Each row of a before or after table is a point. One or more steps were done to the points. Then noise was added and the rows were shuffled. The steps act on columns, c1 being the first. Name the steps. A step turns or swaps two columns, mirrors them in a line or flattens them onto one, adds a multiple of one to another, or multiplies or shifts one. Angles are multiples of 10 degrees, from the lower column toward the higher: turns from -170 to 170, lines from 10 to 170 but not 90. Use the fewest steps. Two steps may share a column if one is a turn and the other turns, adds or multiplies; they go together, in the order done. Otherwise the lowest column goes first.

Before:
-0.026 -0.031
0.084 0.016
0.085 -0.049
0.007 0.035
0.020 -0.057
-0.006 0.000
-0.022 -0.014
0.059 0.053
-0.028 0.006
-0.038 -0.047
0.023 -0.057
0.073 0.013
After:
-0.034 0.009
0.060 0.009
-0.009 -0.013
0.135 -0.047
0.078 -0.057
0.005 -0.031
-0.011 -0.002
0.009 -0.046
0.080 -0.055
0.066 0.018
-0.032 0.037
0.007 0.053
Steps: add -1 times c2 to c1

Before (9 x 6):
0.037 -0.049 0.045 -0.020 0.073 0.045
-0.002 -0.009 -0.030 0.032 -0.033 0.049
-0.039 -0.010 0.058 0.053 -0.016 0.047
-0.023 0.062 0.010 0.038 0.007 0.022
0.129 -0.032 -0.003 -0.007 0.036 -0.018
0.109 0.053 0.029 -0.031 -0.008 0.059
-0.015 0.072 -0.054 0.003 -0.007 0.051
-0.029 -0.042 0.011 0.058 0.044 0.034
-0.006 -0.030 -0.008 0.099 0.039 0.048
After:
-0.019 0.019 -0.017 0.043 -0.014 -0.036
-0.041 -0.011 0.028 0.057 0.017 -0.045
-0.006 -0.004 0.072 0.031 -0.002 -0.064
-0.060 0.072 -0.003 -0.007 0.010 0.095
-0.066 0.039 0.039 -0.033 0.030 -0.010
0.006 0.131 0.014 -0.036 -0.003 0.026
0.059 0.045 -0.055 0.022 0.001 -0.052
-0.037 0.020 0.026 0.102 0.013 -0.044
0.057 0.017 0.023 0.038 0.001 -0.037
Steps: turn c1 and c6 by 140 degrees; turn c1 and c2 by -70 degrees; turn c3 and c4 by -20 degrees; multiply c5 by 0.4
